Rows are points. Each copy is the shape, with its points in the same order, stretched, turned, moved and blurred by noise. Some copies are also mirrored. Which?
In the rows, zero is written as 100.

Shape:
[[133, 164],
[101, 141],
[98, 90],
[69, 61],
[67, 56],
[113, 91],
[53, 78],
[102, 107]]
Copy 1:
[[105, 181],
[86, 145],
[103, 95],
[87, 45],
[92, 43],
[115, 96],
[62, 58],
[100, 108]]
Copy 1 is: only turned
Copy 2:
[[27, 122],
[69, 130],
[108, 87],
[154, 82],
[155, 89],
[94, 83],
[154, 112],
[92, 99]]
Copy 2 is: mirrored
Copy 3:
[[72, 174],
[68, 137],
[110, 94],
[114, 50],
[117, 45],
[119, 102],
[89, 54],
[100, 108]]
Copy 3 is: only turned

Shape:
[[136, 104, 117, 86],
[98, 99, 134, 100],
[112, 128, 97, 100],
[88, 118, 102, 121],
[150, 58, 10, 84],
[83, 102, 112, 77],
[122, 89, 94, 108]]
Copy 1:
[[99, 108, 129, 101],
[100, 79, 119, 131],
[101, 89, 99, 90],
[102, 84, 82, 115],
[75, 188, 98, 82],
[65, 90, 117, 115],
[99, 126, 105, 109]]
Copy 1 is: mirrored
Copy 2:
[[132, 88, 104, 115],
[104, 98, 129, 91],
[111, 123, 82, 110],
[91, 121, 85, 86],
[95, 27, 5, 147],
[87, 99, 115, 123],
[110, 81, 79, 95]]
Copy 2 is: mirrored
Copy 3:
[[138, 111, 102, 107],
[111, 96, 127, 95],
[108, 115, 88, 101],
[85, 104, 105, 109],
[143, 67, 20, 190],
[112, 79, 105, 83],
[120, 100, 98, 132]]
Copy 3 is: only turned

Shape:
[[120, 132, 79, 108, 107, 117, 139, 126],
[82, 99, 120, 131, 158, 153, 85, 83],
[106, 122, 119, 125, 150, 107, 119, 104],
[131, 130, 130, 54, 122, 150, 105, 40],
[104, 142, 148, 60, 145, 117, 148, 72],
[98, 72, 85, 91, 65, 56, 147, 133],
[150, 124, 97, 88, 48, 92, 84, 117],
[144, 58, 90, 50, 104, 87, 117, 120],
[131, 147, 101, 133, 153, 90, 127, 87],
[50, 55, 137, 122, 150, 74, 79, 84],
[84, 128, 56, 89, 61, 74, 79, 71],
[73, 100, 73, 130, 127, 85, 60, 79],
[76, 70, 92, 148, 119, 77, 119, 68]]
Copy 1:
[[87, 101, 129, 110, 136, 118, 126, 102],
[84, 77, 152, 83, 135, 42, 52, 87],
[97, 92, 149, 87, 128, 61, 106, 115],
[156, 94, 132, 16, 132, 106, 84, 89],
[112, 104, 141, 5, 121, 89, 129, 113],
[71, 77, 73, 104, 64, 126, 161, 107],
[148, 102, 110, 104, 80, 152, 95, 115],
[114, 28, 101, 77, 102, 141, 146, 123],
[126, 109, 140, 96, 145, 47, 124, 120],
[70, 60, 98, 69, 69, 13, 84, 121],
[118, 120, 37, 96, 95, 102, 91, 114],
[95, 84, 76, 109, 112, 36, 68, 124],
[82, 82, 78, 105, 91, 24, 111, 85]]
Copy 1 is: only turned
Copy 2:
[[133, 132, 78, 128, 116, 139, 114, 84],
[80, 105, 149, 117, 180, 109, 120, 133],
[113, 103, 108, 123, 139, 102, 141, 118],
[140, 113, 144, 88, 160, 65, 52, 83],
[154, 127, 138, 80, 132, 61, 128, 83],
[123, 91, 59, 67, 44, 151, 121, 76],
[121, 113, 62, 120, 65, 115, 32, 108],
[137, 92, 40, 40, 111, 133, 70, 106],
[119, 97, 89, 147, 142, 91, 141, 85],
[49, 69, 130, 66, 116, 87, 149, 133],
[63, 122, 89, 111, 64, 99, 73, 39],
[34, 99, 99, 117, 122, 101, 113, 95],
[76, 53, 114, 104, 113, 124, 146, 70]]
Copy 2 is: only turned
